Each point is reached from the start by the listed moves, each made once or not at all, plus a little noise. Say if it took an odd or an even number of moves. Then give how often each move was made.

Moves:
(1): [ 2.40 -1.07  0.52 -0.25 -0.19]
(2): [ 2.25  2.37  1.17 -0.50  0.15]
(3): [-1.19 -0.48  2.68  0.57  0.40]
Start: [-1.66  0.85  0.00  0.16  0.09]
Points:
[-1.85  0.86  0.10  0.10  0.13] -> even (0, 0, 0)
[-3.01  0.25  2.59  0.44  0.40] -> odd (0, 0, 1)
[-0.55 -0.50  2.99  0.67  0.47] -> even (1, 0, 1)
[-0.68  2.58  3.96  0.09  0.59] -> even (0, 1, 1)

Moves:
(1): [ 2.00  0.32 -0.30  0.24  0.39 -0.07  0.27 -0.41 -0.61  0.27 -0.19 -0.04]
(2): [ 0.26  2.09 -0.08 -0.69  0.54 -0.13  0.10  0.70 -0.27  0.00  0.03  0.15]
(3): [ 0.12 -0.29  1.43  0.12  0.38 -0.44  0.98 -0.17  0.42  0.86  0.25  0.02]
(4): [-0.19  0.55  0.84  2.31 -0.73 -0.85 -0.46  0.72 -0.10 -0.11  0.27  0.20]
(5): [-0.27 -0.50  0.32  0.21  2.02  0.34 -0.54 -0.16 -0.20 -0.38  1.86 -0.11]
(6): [ 0.25  0.70  0.55  0.63 -0.48  2.24 -0.20  0.00  0.89 -0.12  0.17  1.02]
(7): [-0.46 -0.32 -1.00 -0.17  0.08 -0.05  1.81  0.38 -0.15 -0.38  0.27  1.24]
(8): [ 0.36 -0.56  0.16  0.10 -0.20  0.28 -0.79  1.84 -0.19  0.90  0.05 -0.02]
(9): [ 0.65 -0.01 -0.92  0.35  0.55 -0.75 -0.22  0.93  2.89 -0.87  0.13 -0.42]
(10): [-0.62  0.71 -0.62  0.28  0.00 -0.43 -0.71 -0.63  0.66  2.90  0.78  0.48]
(11): [ 0.29  0.51  0.20 -0.84 -1.61 -0.37 -0.14 -0.48 -0.43 -1.21  2.37 -0.03]
Start: [ 0.81  0.56  0.45 -1.13  0.70 -0.33 -0.08 -0.83  0.65  0.08  0.31 -0.49]
Points:
[ 1.50  1.44 -0.66 -1.26 -0.57 -1.62 -2.04  0.74  3.53  1.96  3.68 -0.49] -> even (0, 0, 0, 0, 0, 0, 0, 1, 1, 1, 1)
[ 0.57  1.65  2.65  1.46 -0.29  1.15 -1.38 -0.78  0.85 -1.70  5.17  0.64] -> even (0, 0, 0, 1, 1, 1, 0, 0, 0, 0, 1)
[ 3.31  1.78  1.43 -2.10  2.25 -0.48  1.68  0.50 -0.88  0.06  4.82  0.45] -> odd (1, 1, 1, 0, 1, 0, 1, 1, 0, 0, 1)
[ 2.77  3.30  0.28 -2.10  1.96 -0.92 -1.97  0.09 -0.59  2.61  5.55 -0.09] -> even (1, 1, 0, 0, 1, 0, 0, 1, 0, 1, 1)
[ 1.27  3.24  1.94 -1.00  0.69  0.94 -1.03  1.13  2.18  4.57  1.87  1.25] -> odd (0, 1, 1, 0, 0, 1, 0, 1, 0, 1, 0)
[ 3.02  0.34  0.01 -0.94  2.26 -1.56  2.21 -0.84  2.32 -1.67  5.14  0.34] -> even (1, 0, 1, 0, 1, 0, 1, 0, 1, 0, 1)
[ 3.55  2.13 -0.01 -1.96  2.93 -1.92  2.28  0.21  2.49 -1.56  5.19  0.30] -> odd (1, 1, 1, 0, 1, 0, 1, 0, 1, 0, 1)

Moves:
(1): [ 1.34  0.57 -0.36  0.81  0.05  0.22  0.17 -0.17  0.84 -0.07  0.26  0.11
  1.19 -0.19 -0.53 -0.40  1.09 -0.64  0.16  0.43  0.05 -0.36 -0.10  0.41
  0.36 -0.10  0.66]
(2): [ 0.01  2.03  0.42 -1.59  1.12  1.51  0.35  0.73 -0.53  0.13  0.08  0.11
  0.25 -0.70  0.82 -0.84  0.12  0.67 -2.07  0.72  0.28 -0.79  0.03 -2.13
 -0.07  0.30 -0.76]
(3): [ 0.34  0.28  1.20  0.11 -0.92 -0.30 -0.57  0.91 -0.47 -0.37 -0.20  0.34
  0.33  0.86  0.42  0.43  0.08  0.56 -0.60  0.15 -1.71  0.34  0.45  0.85
  0.00 -0.12 -0.77]
(4): [ 0.44  0.10 -0.65  1.52  1.07  0.85 -0.67  0.39 -0.81 -0.94  0.14 -0.29
 -1.88 -0.08 -0.12 -0.48 -0.49 -0.75  0.53 -0.29  0.52 -0.20 -0.63 -0.14
  0.90  0.20  0.12]
(5): [ 0.25 -1.04  0.67 -0.72  2.28 -0.82  0.32 -0.96  0.03 -0.04  0.10 -0.17
 -0.61  0.00  0.82  0.37  0.30 -1.03  0.77  0.30 -0.44 -0.08 -0.29 -0.55
 -0.10 -0.46  0.09]
(6): [ 0.42 -0.39  0.14 -0.26 -0.12  1.84  1.10  0.34  0.20  0.41 -0.04 -0.36
  0.26  0.40  0.52  0.74  0.16 -0.08  0.02  0.07 -0.78 -0.60  0.61 -0.20
 -0.49 -0.34 -0.62]
(7): [ 0.05  0.18  0.62 -0.40 -0.56  0.08  2.24  0.38 -0.72 -0.34  0.59  0.79
  0.44 -0.33  0.33  0.39 -0.37 -0.17 -0.48 -0.47  0.08  0.10 -0.16  0.93
 -0.55 -0.30  0.30]
(8): [-0.42 -0.07  0.08  0.96  0.74 -0.04 -0.68  2.11  0.21  0.47  0.03 -0.99
  0.03 -0.27  1.66  0.02  1.43  1.16  0.09 -0.18  1.22  0.48 -0.92 -0.08
  0.25  0.00 -0.01]
(9): [-0.24 -0.07  0.69  0.94  0.09 -0.18 -0.38 -0.74  1.25 -0.06  0.21  0.05
 -0.87 -1.01  0.63 -0.04 -0.16  0.66 -0.76  0.62 -0.34  0.74 -0.54  0.07
 -0.28  0.44  0.39]
(10): [-0.16  0.84  1.50  0.46  0.02 -0.23 -0.43  0.86  0.20  1.50  0.16 -0.28
 -0.33  0.25 -0.30 -0.93 -0.08 -0.27 -0.02 -0.27  1.54 -0.37  1.47  1.05
 -0.57  0.11 -0.29]
(11): [ 0.07 -0.02  0.00  0.47 -0.33  0.23 -0.24 -1.21 -0.18 -0.68  1.84 -0.20
 -0.06  0.74  0.85 -1.39  0.60 -0.01  0.28 -1.20 -1.03  0.05 -0.13 -0.41
  0.21  1.01 -0.01]
(12): [-0.48 -0.86  0.04  0.89 -0.72 -1.11 -0.35  0.36  0.18  0.38  1.11  1.59
  0.45  1.19  0.54 -0.61  0.07  0.87  0.80  0.53 -0.33 -0.30 -0.24 -0.08
  0.06 -0.52 -0.26]
(13): [-1.33  0.11  0.70  1.31  0.69  0.31  0.45  0.40 -0.50  1.15  0.24 -1.22
  0.83 -0.60 -1.24 -1.02  0.49  0.21  0.08 -0.14 -0.76  0.92 -0.37 -0.38
  0.00  1.05 -0.48]
(14): [-0.17 -0.53 -0.06 -0.33 -0.29 -0.58  0.58 -0.13  0.79 -0.70 -0.20 -1.01
 -0.05  1.17  0.49 -0.02 -0.97 -1.11 -0.47  0.44 -0.44 -0.53 -0.47 -0.21
  0.45 -0.19  0.25]
(15): [-0.04 -0.23  0.92 -0.14 -0.01  0.32 -1.06 -1.15 -1.26 -0.19 -0.54 -1.43
  0.76 -0.42  1.23 -0.83  0.30  0.27 -0.32  1.28 -0.30  0.14 -0.57  0.53
  0.37  0.18 -0.39]
(16): [-0.49  0.64 -0.49  0.28 -0.80 -1.00 -0.16 -1.04 -0.41  0.33  1.49  0.07
 -0.58  0.39  0.92  1.02 -0.65  0.29 -0.28  1.29 -0.55  0.28 -0.61  0.45
  0.14  0.18  0.97]
(17): [-0.69  0.10 -1.01  0.61  0.49  0.13  0.64 -0.94  0.37 -0.35  0.01  0.31
 -0.68  0.89 -0.05  0.88  0.19  0.73 -0.39 -0.41  1.46 -0.70  0.26 -0.14
  0.37 -0.26  0.17]
(18): [ 1.15  0.19  0.35  0.39  0.67 -0.06  0.46  0.78 -0.33  0.91 -0.65 -0.16
 -0.71 -0.30  0.22 -1.10 -0.92  1.48  0.71 -0.76  0.17 -0.78  1.12  1.09
  1.47  1.38  0.61]
(19): [ 0.02  1.39  1.00 -0.52 -0.30  0.35 -0.34  0.39  0.25 -0.42 -0.40  0.56
 -0.14  0.08 -0.19  0.51  0.42 -0.02  0.93 -0.19  0.54  0.32 -0.07 -0.25
  0.97  0.12 -0.36]
(20): [-0.34 -0.36  0.03 -0.71 -0.06  0.13  0.58 -0.27 -0.25 -0.47  0.22 -0.17
 -0.78 -0.11  0.14 -0.50  1.16 -0.20  0.13  1.40 -0.42  0.50  1.24  0.30
  0.50 -0.13  0.09]
(21): [-0.16 -0.61  0.52  0.40  0.65  0.51 -0.82 -0.04 -0.06 -0.85  0.64 -1.13
  1.17 -0.25 -0.33  0.25  0.05  0.47  0.31 -0.09  0.66 -0.34  0.17 -0.59
 -0.06  0.84 -0.32]
(22): [ 0.63 -0.35 -0.33  0.91  0.14  0.48 -0.04 -0.07  0.17  0.20  0.08  1.37
  0.35  1.03  0.29 -0.20 -0.54  0.45 -0.14 -0.31  1.36  1.69 -0.26 -0.11
 -0.67  1.09  0.41]
(23): [ 0.19  0.67 -0.30 -0.01  0.50  0.29  0.64 -0.31  0.59 -0.25 -0.11  0.00
  0.46 -0.89  0.87  0.82 -0.30 -1.54 -0.06 -0.04  0.11 -0.47  1.16  0.21
 -0.13  0.42 -1.07]
(24): [-0.44  0.71 -0.02  0.09  0.57  0.33 -0.27  0.61  0.36 -0.66  0.67 -0.13
 -0.17 -0.17 -0.03 -1.41 -0.50  0.69  0.65 -0.09 -0.30  0.66  0.22  1.78
 -1.55 -0.55 -0.49]
Start: [-0.58 -0.72 -1.22 -0.72 -0.25  1.58 -1.25  0.99  0.94  1.61 -0.11 -1.46
 -1.29 -0.91 -0.43 -0.45 -1.24  1.26  0.64 -0.01 -0.13  1.07 -0.82  0.21
  0.65  1.63  0.84]
Points:
[-0.23  5.09  1.85  2.79  2.33  3.74 -0.95 -0.24  1.54  4.60  0.64 -1.91
 -0.66 -2.34  2.26 -2.54 -1.34  3.59 -1.42  2.21  3.35  1.71  0.75  1.02
  2.68  6.47  0.59] -> even (1, 1, 0, 0, 0, 0, 0, 0, 1, 1, 0, 0, 1, 0, 1, 1, 1, 1, 1, 0, 0, 1, 1, 0)
[-0.52  0.35  0.15  1.40  2.75  2.33  0.02  0.58  2.91  2.15  3.65 -0.32
 -3.67  2.75  7.09 -1.16 -1.21  5.29  0.19  0.93  0.97  0.89 -2.34 -2.37
  3.06  4.34  1.75] -> odd (0, 1, 0, 0, 1, 1, 0, 1, 1, 0, 1, 1, 0, 1, 0, 1, 1, 1, 1, 0, 0, 1, 0, 0)
[-1.07 -1.61  2.67  1.33  2.57  2.87  0.59  0.50 -2.76  1.46  2.80 -3.41
 -2.06 -1.00  2.39 -1.64 -0.74  2.66  3.80  2.87 -1.65  1.07 -0.60  1.36
  3.87  3.81  0.55] -> even (0, 0, 0, 1, 1, 1, 1, 0, 0, 0, 0, 1, 1, 0, 1, 1, 0, 1, 1, 1, 1, 0, 0, 0)
[-0.92  1.02  1.40  2.94  2.34  1.35 -2.10  0.42 -0.29  1.36  4.87 -3.28
 -3.43  0.19  0.54 -4.79  0.69  0.07  2.39  1.59 -3.20  2.84  0.38  3.60
  0.59  2.78  0.76] -> even (1, 0, 1, 1, 1, 0, 0, 0, 0, 1, 1, 0, 1, 0, 0, 1, 0, 0, 0, 1, 0, 0, 0, 1)
[ 0.53  3.46  3.25  1.38  2.51  4.60 -0.54  3.84  1.72  2.24  2.36 -1.32
 -0.72 -2.58  4.39 -2.95 -1.00  4.21 -0.49 -2.19  4.41  1.66  0.99  0.07
  1.22  7.03 -0.32] -> odd (0, 1, 0, 0, 0, 0, 1, 1, 1, 1, 1, 0, 0, 0, 0, 0, 0, 1, 1, 0, 1, 1, 1, 0)
[-0.54  1.83  0.76  1.08  1.70  3.26  0.34  0.93  1.04  2.96  2.70  1.30
  0.44  2.45  1.92  0.37  0.42  3.23 -0.08  2.46 -0.94  1.77 -1.43 -1.91
  1.27  2.61  0.00] -> odd (1, 1, 1, 0, 1, 1, 0, 0, 0, 0, 0, 1, 1, 0, 0, 1, 1, 0, 1, 0, 0, 1, 0, 0)
[ 0.58  1.11  2.34  3.62  3.61  4.18 -0.38  2.92  2.43  3.31  2.61 -0.08
 -0.71  1.16  4.31 -3.11  2.10  6.36  0.60 -0.39 -0.46  2.08 -1.27 -1.74
  2.79  5.25 -0.08] -> even (1, 1, 1, 0, 1, 1, 0, 1, 1, 0, 1, 1, 1, 0, 0, 0, 1, 1, 1, 0, 0, 1, 0, 0)
[-2.20 -0.01  0.72  2.76  0.54  1.96 -0.98  0.67  0.02  0.04  4.83 -6.61
  2.26 -0.79  2.93 -3.82  0.29  2.38  0.68  1.22 -1.58  2.39 -3.78  2.64
  0.24  3.69  1.30] -> even (1, 0, 0, 0, 0, 0, 1, 1, 0, 0, 1, 0, 1, 1, 1, 1, 0, 0, 0, 0, 1, 0, 0, 1)
[-1.12  4.05  3.16  0.07  1.44  4.05  0.16  6.04 -1.00  1.82  2.09 -2.34
 -0.46 -1.60  2.35 -4.84  0.03  5.92  0.23 -2.12 -1.58  2.46 -0.59  1.66
  1.37  4.53 -1.14] -> odd (0, 1, 1, 0, 0, 0, 1, 1, 0, 0, 1, 0, 1, 0, 0, 0, 0, 1, 1, 0, 0, 0, 0, 1)
[-0.58  2.53  0.15  2.26  3.27  5.56  0.52  3.36  1.10  0.64  4.19 -2.74
  3.24 -2.57  2.22 -4.21  0.80  2.60 -0.60 -1.37  1.52  2.95 -1.22 -0.16
 -1.50  5.43 -0.89] -> even (1, 1, 0, 0, 0, 0, 1, 1, 0, 0, 1, 0, 1, 0, 0, 0, 0, 0, 0, 0, 1, 1, 1, 1)
